Each point is reached from the start by the listed moves, each made once or not at all, plus a little noise. Say if it took an odd or an even number of moves. Then give how often each move was made.

Moves:
(1): [  0.9 -10.9   4.5 -20.9  -4.7]
(2): [-15.8  17.6  29.7 -11.2  31.5]
Start: [ 3.3  0.5  0.1 17.0  7.4]
Points:
[-8.6 19.7 30.6  5.2 40.5] => odd (0, 1)
[ 4.0  2.2  0.2 18.6  7.3] => even (0, 0)
[-10.7   4.5  33.5 -16.1  35.4] => even (1, 1)

Moves:
(1): [-12.0 -28.7  14.0  27.5]
(2): [ 24.1   1.7  19.2 -14.6]
(3): [-19.7   8.3  -8.3  -4.1]
(4): [11.0  9.6  7.6  9.9]
Start: [ 8.7 -0.3  1.4  3.2]
Points:
[-23.4 -21.0   7.2  26.9] => even (1, 0, 1, 0)
[ 0.0 17.8  1.2  8.9] => even (0, 0, 1, 1)
[ 31.9 -17.7  42.6  26.3] => odd (1, 1, 0, 1)
[ 32.7   1.4  20.8 -11.4] => odd (0, 1, 0, 0)

Moves:
(1): [ 21.1  -5.1  32.3  -7.6  -6.1 -22.6 -22.0  16.7  -3.5]
(2): [  4.7   4.8 -17.1  -7.7 -12.5  -4.0   3.4   3.8 -15.8]
(3): [ -3.7  15.6  13.0   4.5  -3.7  10.7  -0.9   1.6 -14.2]
(4): [  1.4   8.9 -13.1   1.5  13.7  -6.5  -2.6  13.4 -19.9]
(5): [ -2.9  -6.7  -7.3   4.5  -1.2  18.8 -15.3  12.9   4.9]
(6): [ 12.1 -14.4 -15.5 -24.8  -9.9  21.7   6.1  17.9  -0.6]
(7): [  7.1   0.5 -10.0  10.6  17.9   3.2  -0.9 -30.6 -14.4]
(8): [ -0.8  35.0  12.5 -33.0   1.7   6.9   7.7  -0.2   7.9]
Start: [ -7.1 -10.7  -5.1  12.3   8.0  -6.4   4.5  -8.2  -7.9]
Points:
[ 24.2 -16.4   0.4 -18.8 -25.0  18.6 -24.6  44.1 -37.6] => odd (1, 1, 1, 0, 1, 1, 0, 0)
[ 20.8   6.9  -7.4  18.4  16.4  -6.1 -34.2  10.3 -71.2] => even (1, 1, 1, 1, 1, 0, 1, 0)
[  9.7 -22.4 -50.5   3.8  29.6  31.5  -8.4   5.2 -37.9] => even (0, 0, 0, 1, 1, 1, 1, 0)
[ 24.9  25.2  12.6 -25.9   9.8 -22.9  -7.2 -18.2 -33.8] => even (1, 1, 0, 0, 0, 0, 1, 1)

Moves:
(1): [17.1 -1.0 11.0  4.6 14.2 -0.1  7.1  1.1  0.9 12.8 -6.0 -7.5]
(2): [-13.9  11.8  -3.9  -2.5   0.8  -1.5  -4.7 -22.7  -2.2   4.0   1.9 -18.4]
(3): [-18.1  -8.4   3.2  -8.5   0.1  -5.9  14.0   2.3  12.0  -2.2   1.2  -8.4]
(4): [-17.7  -8.9 -25.8 -14.2  -1.8  11.6  21.0  12.7 -17.7 -11.9   1.5   7.9]
(5): [  8.7  -8.4   6.9 -25.5  -6.0 -13.9 -21.4  -5.7 -32.6 -16.0  15.0  28.7]
(6): [ 4.7  7.3  0.7  8.2 14.8 -0.3 -0.4 17.6 29.3  6.6 11.9 -1.9]
(7): [-16.3  -6.1   6.8   7.8  -9.9  -5.1  13.3 -11.9 -13.8  17.5  20.9   8.7]
(8): [ -8.5  -0.8  16.5 -15.6  -6.2  14.7   9.9  -7.4   3.7  13.4  10.8  19.3]
(9): [ -4.8  -8.2  -7.7 -10.1 -14.4 -14.8   3.2  16.0  -8.6  22.9   8.2  -4.5]
(10): [-12.2  15.8  20.7   6.1   2.0  -0.3   2.9  23.1 -13.3   1.8 -19.2 -25.4]
(11): [  4.7 -11.6   5.2  12.0  -2.8 -12.4 -36.6   7.6 -23.2  15.6   0.7 -11.0]
Start: [ -2.4   4.8  -8.1   2.3  17.5  -4.1   5.6  -1.6   3.0   3.5 -14.0   3.3]
Points:
[-62.7  -5.6  -0.7 -40.1  -1.8   0.8  58.0  46.4 -23.2  27.4 -10.2  -9.7] => odd (0, 0, 1, 1, 0, 0, 0, 1, 1, 1, 0)
[-50.9  -0.2  12.9 -11.0  25.2   2.3  15.9  54.0  -5.2  25.8  -9.3 -15.6] => even (0, 0, 1, 1, 0, 1, 0, 1, 0, 1, 1)
[-63.9   6.4   0.0 -60.0   6.6 -14.8  31.7  34.4 -26.8  23.4  14.4   2.6] => even (0, 1, 1, 1, 1, 1, 0, 1, 1, 1, 0)
[-52.7  24.8  34.1  -1.6   4.1   3.7  27.3 -21.5 -21.9  38.7  -0.1 -14.9] => even (0, 1, 0, 0, 0, 0, 1, 1, 0, 1, 0)

Moves:
(1): [  5.1   6.0   0.0  -2.7  -4.4   2.0 -13.8  -7.6  -1.6  -3.5   0.7  -6.3
  -0.4   1.2   8.1  -1.5]
(2): [-15.6   2.1   3.9 -11.3  -0.6 -22.1   0.1 -13.7  -6.0  -9.5   3.7  -4.7
 -17.7  14.6 -10.0   6.0]
(3): [  1.3  13.2  38.5 -12.3  -7.2 -18.9   3.0  17.1 -29.0   8.9   9.5  -2.7
  -2.6  -6.1  -4.8  18.6]
(4): [ -4.7 -11.3  -2.9 -20.6  10.8  14.8   6.0  -5.8   9.0 -21.7   9.8   6.4
  22.6  -1.0  10.6   0.3]
(5): [  2.9   7.1   1.9  -4.2   7.1  -1.2   5.9  -9.9  -2.9 -13.8   2.2  16.3
 -16.5   4.2 -24.3  -9.5]
(6): [  1.0  -3.9  -3.5 -10.2   9.1   8.6  -5.5  -5.8  -5.4 -15.2   1.9 -12.1
   1.0  -4.3 -23.6   9.5]
(7): [ 13.0 -11.6   0.1  26.0  -1.7  -3.5   2.9   6.1   5.9  -0.6 -28.7  -0.8
  -9.2  -9.0  19.3 -31.5]
(8): [  0.6  -1.9   7.9  -1.1  -6.7   0.7 -22.9  -4.7   8.8  -2.7  -4.7   0.3
  -1.9  -5.3   6.0  15.6]
(9): [ -9.6   0.8  11.0  14.2  -1.5   7.8  -3.3   7.0 -13.4  -1.1 -15.4   3.3
  -0.7   6.2   5.6   5.1]
(10): [ -1.0   4.0   6.6  14.1  -6.4 -10.6   2.1   1.9  -3.4  -8.4   6.1   5.9
   3.4 -10.3  -9.4 -12.2]
(11): [  8.6  -9.1 -16.4   2.6  -9.1   2.8  -7.8 -12.4   9.0   1.9 -17.0   0.0
   8.6   6.3   8.8 -12.9]
(12): [  7.7  -3.6   3.1  13.9   5.2  -0.5  17.4  -6.7   1.0  -2.7 -12.7   2.2
   2.2  -2.9  13.1  -4.8]
(13): [  6.6   2.1  11.8  -1.1 -20.2  10.8  -1.3   2.0   6.0  -4.5  -1.2 -11.7
  -1.8   0.1  -1.4  -4.8]
(14): [  2.2  13.6   6.0 -13.2  -0.8  -1.3  27.8  16.5  -0.6 -11.3 -12.3  -2.5
   5.4  -6.4  -4.6   6.5]
Start: [  3.0  13.1   1.7  24.2  -0.8 -18.9   4.9   9.6 -10.9 -14.4  -5.0   0.6
 -10.3   4.1  10.1  -0.6]
Points:
[-18.0  12.3  58.3  12.5   7.1 -41.6  26.3   2.5 -57.5 -64.6  -2.4  -2.9
  -3.4   0.9  -7.5  24.2] => odd (0, 1, 1, 1, 0, 1, 0, 0, 1, 1, 0, 1, 0, 0)
[ 25.4  -2.4  -9.6  16.5  -8.0  -3.3  20.4   3.9  11.2 -51.0 -50.9   0.8
  18.6  -3.2  50.6 -39.9] => odd (1, 0, 0, 1, 0, 0, 1, 0, 0, 0, 1, 0, 0, 1)
[  3.8  28.8  71.1   5.0 -39.6 -35.0  13.0   3.9 -28.5 -69.0 -39.5  -9.7
   7.8   1.0  31.5  13.6] => odd (1, 1, 1, 1, 0, 0, 0, 1, 1, 1, 1, 1, 1, 1)
[  5.4  10.1  33.8  49.4 -21.0  -0.8  -4.6   7.8  -9.7 -26.3 -39.3  -7.6
 -11.4   3.7  32.9  11.8] => even (0, 0, 0, 0, 0, 0, 0, 1, 1, 0, 0, 1, 1, 0)
[ 11.9  33.6  47.7   6.3 -21.1 -57.7   7.1  -7.0 -36.7 -56.4 -29.5 -20.3
 -11.4  -9.0  -6.4  22.9] => odd (1, 1, 1, 0, 0, 1, 0, 1, 0, 1, 1, 1, 0, 1)
[  8.0  25.9  72.3 -13.6 -13.4 -34.3  -5.2 -23.3 -34.6 -87.3  13.1  -7.8
 -21.1  -4.6 -26.4  16.4] => even (1, 1, 1, 1, 1, 1, 0, 1, 0, 1, 0, 1, 1, 0)
